Each row of a before or after table is a point. One or more steps were done to the points. Then noise was added and the rows were shuffled. The steps act on columns, c1 being the first. Write out the steps. A step turns or swaps two columns, mirrors them in a line or flattens them onto one, adds a multiple of one to another, or multiplies or shifts one. Angles are multiples of 10 degrees, from the lower column toward the higher: turns from -170 to 170, lines from 10 to 170 but not 90. Use the fewest steps. Two steps may share a column if one is a turn and the other turns, adds or multiplies; they go together, in the order done. Otherwise the lowest column goes first.

Before (9 x 3):
[[ -6  50 -18]
 [  3  28 -85]
 [ 76 -93   5]
 [-42 -29  17]
 [  4  19 -16]
 [  1  16  14]
 [ 49 -78  21]
 [ 44  30  60]
 [ 27  12  25]]
After:
[[-54 -28  37]
 [ 42  12   9]
 [ 14 -94   1]
 [ 80  30  35]
 [ 10  20 -21]
 [ 21  50 -28]
 [ 17  16   8]
 [ -8  29 -88]
 [  3 -78  23]]
Steps: add 0.7 times c2 to c1; turn c1 and c3 by -20 degrees

Before, 11 rows:
[[-14  15 -13   1 -17   2]
 [ 15  14   1 -24 -24 -39]
 [  5  14  -2  -5 -30 -38]
 [-33  47   0 -19  10  30]
 [ 14  22  -8  -1  11  -6]
 [ 10   3  20   3 -44 -27]
 [ 13  15  13  -2 -42   0]
 [  0 -13 -13 -15  -6 -32]
 [-21   7  95 -12  13 -31]
 [  0  -9   4 -12 -16 -25]
 [-23  -3 -16 -43  -7  54]]
After (11 x 6):
[[-22  28  -2 -21 -23  33]
 [ 16   9   2 -12  -7 -27]
 [ -5  26  -9   1  18  -7]
 [ 28  41  -4  -5 -10 -38]
 [  6  13 -13   0 -19   2]
 [-21  30  96 -15 -10 -33]
 [ -4 -38 -17 -42 -23  59]
 [ 28  45   3 -25   0 -39]
 [ 41  24  20   1 -11 -26]
 [ 44  13  10  -3 -10  -3]
 [  7  10 -12 -18  -2 -30]]
Steps: turn c1 and c5 by 60 degrees; add -0.7 times c6 to c2

Before:
[[ 18 -12  -1  14   3  -3  -5  -7 -14]
 [ 10  18  -4 -15 -36   8 -10 -16  -7]
 [ -5   0  15  -1  -8 -14 -20  -5  16]
 [  6  19 -15  10  10   1  -1 -21  18]
 [-10  10  28  32  35   4  39   4  11]
 [-30  12 -11   5   5  18  -7  -5   4]
 [ -8  -6  -9 -17   4 -16  10 -12  -3]
 [-12 -29  16  45  24  -2  49 -14  22]
 [ 25  -5  19  -7   5  19  -4 -40  -8]
 [-25  38  38  33 -19 -48 -44 -40 -13]]
After (10 x 9):
[[  7 -43 -15   9  10   0  -1 -36  19]
 [ 19 -21   0  13   1  -1  -6   4 -13]
 [ 10 -31  -4 -16 -36   8 -10 -31  -8]
 [-25 -82  40  34 -20 -47 -48 -69 -14]
 [ -9  12  28  31  33   4  39  -6  13]
 [ 27 -94  18 -10   5  20  -7 -32  -8]
 [ -7 -31  -6 -15   3 -16  12  -3  -3]
 [-10 -43  17  44  23  -1  48  14  23]
 [-31  -8 -11   7   5  17  -8 -15   7]
 [ -4 -11  13  -3 -10 -13 -20  -5  15]]
Steps: multiply c8 by 2.5; turn c2 and c8 by -70 degrees
